Rows are points. The points of each table are mixes of a few directions, plus a little noise. How many directions does each table use, and how many do they share? Where both have some left over, give the other angles between the two spaces (their principal angles), to ten degrees, smallest first.
(in the rows, 128 means zero)

First (5 x 2)
[[ 55  84]
 [162 148]
 [153 143]
 [117 121]
 [154 144]]
Second (5 x 2)
[[195 130]
 [126 128]
 [116 128]
 [ 54 126]
 [149 129]]
Directions: first 1, second 1, shared 0; angles 30

First (8 x 4)
[[179 169 122  36]
 [ 97 140 114  76]
 [104 105 121 157]
 [104 118 125 139]
 [133 154 153 135]
 [125 136 169 205]
 [129  92  89 109]
 [153 111 131 167]]
Second (7 x 4)
[[126 156 126  71]
 [130  95 131 197]
 [127 145 127  92]
 [125 174 124  31]
 [130 105 130 178]
 [130 104 130 178]
 [129 117 129 149]]
Directions: first 3, second 1, shared 1

First (7 x 9)
[[180 142 147  91  89 117  81 146 107]
 [208 150 158  73  69 111  56 157  95]
 [165 137 142 103 101 121  95 140 115]
 [ 65 110 104 173 177 141 186 105 154]
 [ 71 113 107 169 172 139 181 107 151]
 [125 127 126 131 132 128 131 128 129]
 [ 86 117 112 158 159 136 167 112 145]]
Second (10 x 9)
[[113 113  93 135 135 133 128 107  98]
 [123  95  70 122 173 170 159 123 138]
 [118 149 136 117 163 137 138 121 119]
 [130 150 147 119 184 119 143 113 114]
 [146 107 118 131 119 134 137 141 153]
 [152 133 159 146 129  52 112 101  87]
 [ 70 178 126  92 153 219 138 144 145]
 [162  62  76 153 129  95 138 110 117]
 [181 141 208 134  46  79 104 176 190]
 [ 88 156 145 127  46 141  86 141 118]]
Directions: first 1, second 4, shared 0; angles 50

First (8 x 12)
[[154 160  67 183 116 145 140 156 153 135 136 110]
 [129 121 162 149 181  88 142 123 142 101  95 126]
 [152 155  79 180 124 136 143 150 152 130 132 114]
 [ 80  78 205   7  98 137  91  85  71 143 143 160]
 [138 141 107 150 128 132 135 139 137 127 129 122]
 [156 153  97 206 166 106 155 151 164 109 106 109]
 [110 111 148  79 104 141 111 113 102 141 141 139]
 [105 104 158  71 108 136 109 109 100 140 140 141]]
Second (9 x 12)
[[164 158  98 235 193  89 167 156 181  95  90 103]
 [130 130 126 133 131 126 130 129 131 126 126 127]
 [109 112 144  72  94 148 108 113 100 146 148 141]
 [102 106 150  50  81 156 100 108  89 152 156 146]
 [123 124 132 113 119 134 122 124 120 133 133 132]
 [157 152 104 214 180  97 159 150 171 101  97 108]
 [152 148 108 199 171 102 154 146 163 106 103 112]
 [111 114 142  78  98 146 110 115 103 143 146 139]
 [104 108 148  57  85 154 102 110  93 150 153 144]]
Directions: first 2, second 1, shared 1

First (9 x 18)
[[ 99 167  52 224 181  85  49 128 128 152 158  94  79 118 105 136 132  83]
 [131 115 164 107  85 124 166 126 107 164 118 196 120 183  61 157 106 100]
 [ 87 148 133 136 156 131  82 143 121  92 122  27  85  92 187  88 144 180]
 [180 101 177  82  69 138 187 158 122 129 144 198 157 156  63 164 143 105]
 [ 98 175 101 155 195 126  76  95 115  96 117  73 107 105 185 116 135 150]
 [113  97 128 121 110 134 140 130 149 145 116 114 137 121 150  94 102 146]
 [141 118 120 125 130 138 124 145 149 105 139  92 146  90 165 106 143 151]
 [141 109 117 114 126 140 157 100 147 142 116 168 172 128 144 126 104 127]
 [165 124 162  90 103 138 171 125 112 124 128 192 150 156  88 168 137 111]]
Second (9 x 18)
[[158 146 140 126 142 161 108 149 122 168 132 151 124 127 131 114 131 149]
 [187 148  73 206 143 144 149 146 135 130  72 168 124  76 103 110 162 109]
 [105 111  73 118 146  70 123  89 154  81 183 121 163 126 114 195 136  42]
 [113 129 155 110 122 152 174 161 105 159  43 125  68 119 150  53 132 146]
 [111 117 197  98  85 156  95 113 107 153 130  93 139 153 134 126 109 225]
 [ 91 110 157 145  85 141 114 105 142  54 140  88 138 140 110 157  80 175]
 [136 114  76 138 135  78 137  95 134 127 130 127 160 106 114 160 167  74]
 [120 142 117  90 173 169  89 152 155 104 161 149 106 122 124 154  89  78]
 [130 136 164 119 119  81 166 141  99 176 161 131 131 183 170  83 147 150]]
Directions: first 5, second 6, shared 1; angles 80, 80, 80, 80

First (11 x 24)
[[ 91 145 112  90 139 137 109 115 131 119 148 142 132 119 123 146 116 116
  137 124 145 108  96 122]
 [163  80 195 131  99 134 191 172 122 164 110 151 139 120 109 108 147 146
   93 141 118 149 179 134]
 [123 150  94 144 141 120  98 107 131 109 128 107 118 137 143 133 121 123
  146 122 127 124 113 127]
 [ 77 133 137  57 133 148 127 128 130 132 159 169 142 103 106 151 119 114
  126 127 154 104  95 120]
 [119 151  94 139 142 122  96 105 131 109 132 110 120 135 141 135 120 121
  147 122 129 121 108 127]
 [235  40 236 200  72 121 239 206 114 189  70 131 137 138 115  71 170 174
   68 151  85 187 249 144]
 [134 136 112 145 133 122 115 118 129 119 124 114 122 136 137 127 126 128
  136 126 123 129 126 128]
 [116 159  83 141 147 121  86  98 132 104 132 104 118 138 145 138 117 119
  152 119 129 119 101 126]
 [139 136 110 153 132 120 114 118 129 119 121 109 120 139 140 124 128 129
  136 125 121 132 130 129]
 [108 139 116 110 136 130 114 117 130 121 139 133 129 124 127 138 122 120
  135 125 136 117 110 125]
 [102 137 120  98 135 134 117 120 131 124 144 140 132 119 123 139 120 119
  134 125 140 114 106 124]]
Second (10 x 24)
[[186  98 142 109  87 157 122 141 146 128 146 124 125 112 133  91 115 108
  177 176 105 147 119 125]
 [176  99 169 127  61 153 147 133 142 124 140 126 101 109 171 102  97 130
  181 156 106 141 104 106]
 [ 95 149  99 114 183 101 140 115 115 143  90 150 154 142 106 148 166 142
   94 106 122 154 129 111]
 [ 92 125  90 155 126 121 145 119 151 121 117 154 140 118 158 139 123 126
   73 104 164 120 123 120]
 [ 93 141 124 148 146 119 128 121 120 123 126 126 125 136 134 147 124 140
   94  99 151 107 133 134]
 [ 91 135 131 130 206 143 109 114  98 133 120 126 145 153 117 132 134 155
   70 104 142 125 127 127]
 [172 120 150 130  36 118 150 142 152 121 141 121  95 104 150 124 110 111
  203 151 108 126 125 126]
 [107 137  98 129 169 127 101 130 125 127 136 124 150 137  98 133 140 114
   91 123 150 112 147 154]
 [ 86 143  80 138 166 109 124 122 133 129 115 143 154 133 113 146 148 121
   72 105 156 120 141 138]
 [181 134 198 101 100 134 114 142  99 132 148  85  91 137 101 119 122 134
  224 157  77 129 133 139]]
Directions: first 2, second 5, shared 0; angles 70, 80

First (8 x 32)
[[120 102 111  97  99  48 131 100  95 178 142 136  96 113 109 139 123 174
  125 101  47  51 152 118 127 108 108 144 120 139  94 180]
 [133 119 128 129 116 122 169 101 149 152 100 142 117 112 128 144 138 177
  179 108 115  56 172 145 115  76 130 154 131 154  84 141]
 [ 98  97  75 183 145 178 169 104 154 106 161 142 136 193 125  92 124  66
  137 156 141 173 113 115 164 186 150  84 128 138  90  97]
 [143 159 157 134 145 169  95 168 128  90 117 113 154 125 139 124 126  93
  104 145 184 199  97 131 119 145 134 123 129 110 184  99]
 [168 148 156 104 118 134 114 144 130 150  46 107 166  70 133 158 107 192
  156 111 169  99 154 160  70  62 109 182 130 112 139 101]
 [ 81 113 112  97 146  77 128 103 145 138 229 144  46 152 135 111 163 125
  105 131  52 102 115 102 205 172 134  68 144 116 101 170]
 [139 148 144  88 135 105  54 168  91 126 137  96 143 107 128 128 105 116
   63 137 137 188  84 117 122 159 105 120 128  75 191 114]
 [143 136 140 192 121 192 164 137 133  84  91 144 164 152 127 125 136  82
  155 134 177 157 137 136 102 114 155 147 113 181 140 123]]
Second (11 x 32)
[[133  79 148 178 138 112 121 148 169 153 127 139  85  96  84 104 108 104
  135 136 164 184  98 139 132 168 177  99  90 195 192 101]
 [156 144 113  92  82 122  98 185 107 112  80 115 203 151 174 116 121 139
  123 125 110 177 119 120 136 189  87 184 191  70 157 157]
 [103  76  61  88  55  31 124 108  88 152 106 121 130 171 175 102 137 152
  153  88  92  87 140 130 188 169  96 196 178  99  90 181]
 [ 87  66  84 144 122  54 116 113 132 168 122 139  94 141 136 103  81 134
  145  88 157 119  87 115 152 167 151 137 121 141 132 104]
 [139 175 161 111 145 176 121 100  82  95 122  88 158 117 117 156 160 113
  105 142 180 101 161 152  94  34 108 146  99  96  99 108]
 [151 162 156 107 119 162 116 118  86  99 108  86 171 120 116 142 164 112
  110 144 172 119 164 156 106  65 105 166 114  97 113 128]
 [127 187 123 122 173 179 130 167 161 109 146 170 138 138 175 151  86 151
  119 129  70 149  85  81  99 157 118  72 168 102 145 117]
 [104 108 140 155 157 134 173  78 160 149 177 147  86 128  72 132 143 131
  139 133 120  72 157 128 132  91 163  99  86 164  72 131]
 [140 127 174 174 165 174 129 162 191 135 130 145 147 107  66 121  94 112
  118 150 172 188 107 119  99 157 176 104  93 150 172  90]
 [128 129 148 148 150 139 129 105 122 125 142 119  85  97 106 138 143 108
  124 139 153 123 132 147 115  81 144  97  86 168 138 104]
 [139 156 101  90 104 126 150 124 111 110 147 141 108 142 184 141 173 153
  142 133  17  90 157 123 152 128  84 114 183 125  98 193]]
Directions: first 5, second 6, shared 1; angles 50, 60, 60, 70

First (8 x 32)
[[111  79 144 112  70 205 120 129 125  77 118 184 110 155 132 184 139 118
  133 136 139 152  98 137 128  75 177 148 131 116 152 104]
 [165 142  65  76 128  71 140 141 160 136 203  79 155 101 112  72 131 103
  178 131  90 109 223 145 139 212 102 160 167 146 121 128]
 [159 195  92 137 203  16 142 130 140 196 158  44 157  87 118  44 115 135
  133 119 106  92 189 119 130 216  59 108 133 147  96 160]
 [ 99 122 177 172 134 168 119 118 102 126  68 162 108 148 142 168 125 150
   86 124 158 141  54 114 118  65 144  99  96 115 131 131]
 [121  87 129 103  76 185 123 131 131  84 134 168 116 146 128 166 138 114
  144 136 130 146 121 139 130  98 167 154 139 121 148 105]
 [129  97 118  99  86 163 126 133 137  95 147 152 124 138 125 148 136 112
  149 135 121 139 140 141 132 119 155 154 144 126 143 110]
 [131 146 129 140 152 104 130 126 125 148 123 111 133 121 128 113 124 135
  120 124 129 121 130 122 126 140 111 116 123 130 119 138]
 [110 156 169 185 175 115 125 116 104 162  72 124 120 130 139 132 117 157
   81 119 153 124  71 105 118 100 110  84  93 122 115 149]]
Second (11 x 32)
[[145 136 128 140 108 120 113 117 154 133 105 130 126 133 134  93 138 136
  137 127 105 116 130 106 136 140 121 125 132 129 124 140]
 [ 99 140 118 119 133 150 151 135  96 104 145 115 133 122 114 170 124 122
  121 133 144 131 126 155 154 133 132 142 114 117 163 115]
 [104 161 112  86 143 177 160  74 132  48 113  86 146 212 154  94 125 179
  146 105 124 126 171 155 187  89  82 141  90 122 168  88]
 [124 144 114 148 140 157 150 110 122 125 135 116 123 134 107 133 116 138
  135 129 132 135 146 111 142 103 129 131 122 145 146 103]
 [167  90 117 118 125  93  97 109 172 142 113 145 136 145 150  93 110 132
  115 118 134 131 139 137  52 142 132 100 179 137  90 166]
 [ 93 181 139 155  87 147 139 163  93 117 122 115 120  80 100 162 167 111
  141 151  96 101  94 112 232 172 131 164  79  98 187 124]
 [147 114 151 141 100  84  92 161 141 168 116 154 121  87 134 119 149 104
  125 138 108 115  94 110 113 167 141 123 140 117  98 165]
 [119  76 143  83 122  73 100 183 106 138 151 155 141  88 146 183 128  84
   89 135 160 130  85 197  69 186 152 120 157  93 105 181]
 [130 140 108 161  99 129 125 134 129 139 123 129 125  92  98 148 126 113
  122 144 122 117 119 118 138 171 147 132 144 125 159 150]
 [197  93 112 131 138 102  95  64 213 147  92 141 132 190 162  28 101 166
  135 102 119 136 173  96  38  96 112  85 185 168  64 147]
 [ 84 132 167 126 213 175 185 156  50 147 193 123 105 126 109 185 124 124
  143 127 165 169 131 111 148   7 128 145  66 157 104  30]]
Directions: first 2, second 5, shared 0; angles 70, 70
